Each row is a point. To make a cloud, some directions were put in groups of two or more. Within a group, all points are equally far from the middle, so they leave a hole (a ring in 2 directions, a hollow ball in 3). The other directions are filled evenly. Then the cloud was stretched, turned, moved and blurred a little. Count the holes, and give their numbers of directions, smallest first.

Cloud:
[[ 31  14]
 [-19  22]
 [ -4  -1]
 [ -2 -13]
 [ 11  -5]
 [  3  11]
 [-14 -11]
 [-34  11]
 [  6  38]
 [-29 -14]
 [ 24  60]
 [-33  18]
 [-19  37]
 [ 23  12]]
Holes: 0

Cloud, 21 rows:
[[  8  15  12]
 [ 59 -26   2]
 [ 22 -36 -42]
 [  0 -23 -46]
 [ -1 -57  57]
 [ 36  -2 -21]
 [ 23  -1 -40]
 [ 44  26  31]
 [ 23 -26  24]
 [  0 -15   4]
 [-29   1  21]
 [ 45 -37 -26]
 [-57  44  10]
 [ 49 -13 -34]
 [ 31  34  35]
 [ 11 -41  -9]
 [ -7  29  39]
 [ -3  26 -24]
 [-32  11  60]
 [  2  32  48]
 [ 44 -11  -2]]
Holes: 0

Cloud:
[[ 16  31 -60]
 [ 33   6 -26]
 [-18 -32 -37]
 [-30   5  14]
 [ 22 -20  34]
 [ 19  35 -44]
 [ 34  39   6]
 [-17  44  -5]
 [ 16 -23  22]
 [ 35 -11  17]
 [ 29  43   5]
 [  3 -32 -35]
 [ 24 -20  32]
 [ 14 -23  24]
 [-19  43 -28]
 [ 28  37 -13]
 [ 22 -21 -16]
 [  0  51   3]
 [-22  40 -57]
 [ 15 -25 -36]
 [-23  40 -36]
 [ 30  33 -17]]
Holes: 1 (2)

Cloud, 27 rows:
[[-23 -31  11  36]
 [ 16  21   3 -29]
 [ -1 -26  32 -30]
 [ -5  22 -22  26]
 [ 46  24   1   7]
 [ -7 -24 -42  12]
 [ 22 -26  -7  15]
 [ 21  20 -22  -3]
 [-27 -14 -18 -21]
 [-22 -25 -41  -3]
 [ 14  16   9  31]
 [ 37  25  15  15]
 [-33  -3  39  13]
 [ 28 -20 -16  10]
 [ 25  -4 -13  29]
 [ 11 -20  60  -2]
 [ 29  27  45   3]
 [ 19  32  15   2]
 [ -1   5 -40  -4]
 [ 28   9 -27   8]
 [ 28  31   6 -15]
 [-15 -15  32  32]
 [-27  -1  32  30]
 [ 49   2   9  20]
 [-43 -32   0 -10]
 [-22 -40 -21  14]
 [ 18 -14 -13  31]]
Holes: 1 (3)

Cloud, 47 rows:
[[ -5  -8  48 -22 -18  31]
 [-34  25  16  26  -4  -8]
 [ 30  30  37  19   8  -2]
 [ 15  34 -27  16 -41  33]
 [ 41 -17  45 -19  12  -2]
 [ -5  12  58   0 -35   4]
 [ -8  41 -37 -13 -47  -4]
 [-13  43  15 -29   4   9]
 [ 10  34  20 -32   5  20]
 [  2  47 -30 -25 -15   4]
 [-13  -8  27  20  20 -37]
 [-28   6  23 -19  12 -33]
 [-11 -43 -40 -22 -25 -34]
 [ -7 -16 -20  17 -51  18]
 [ 25 -19  36  -1  22  27]
 [ -3 -10 -22  22 -14  31]
 [ 14  50 -21  22 -30  31]
 [ 23   6 -18  20 -23  34]
 [ -7  13  40 -31 -29  10]
 [ 36 -34 -42  17  -6 -19]
 [ -2 -19  28  14  37 -39]
 [  7  12  17  27  35 -32]
 [ -3  36  37  11 -23  45]
 [ 36  12 -32  -1 -41 -40]
 [-28  25  22 -23   5 -16]
 [ 31   2  18 -30 -12 -40]
 [ 31  22  45   0  13  21]
 [-19 -11  -3 -29  41   0]
 [  4  48  39   3   8  36]
 [ -3  16  -8 -26 -24 -47]
 [ 40 -42 -42  -5 -27 -36]
 [  8  35  26   7  52  -4]
 [  6  15  20  14  60 -14]
 [ 38  15  32  18  -2  17]
 [ 29 -43  33 -13  38  -8]
 [ -7  18  23 -35 -31   3]
 [ 20 -32 -27 -30  46 -25]
 [  1   7  -2 -25   4 -59]
 [  3  52  36   6  14  32]
 [-21  59 -14  30 -18  18]
 [ -2  15   7 -31 -35 -31]
 [ 10  26 -36 -19 -43  16]
 [-15 -32 -21  24 -32 -14]
 [-28  13 -23 -28  21 -16]
 [-17 -37  25  18   1 -21]
 [ 44 -18  -7 -35   3  -7]
 [ 15  12  48  17 -28 -12]]
Holes: 3 (2, 2, 2)
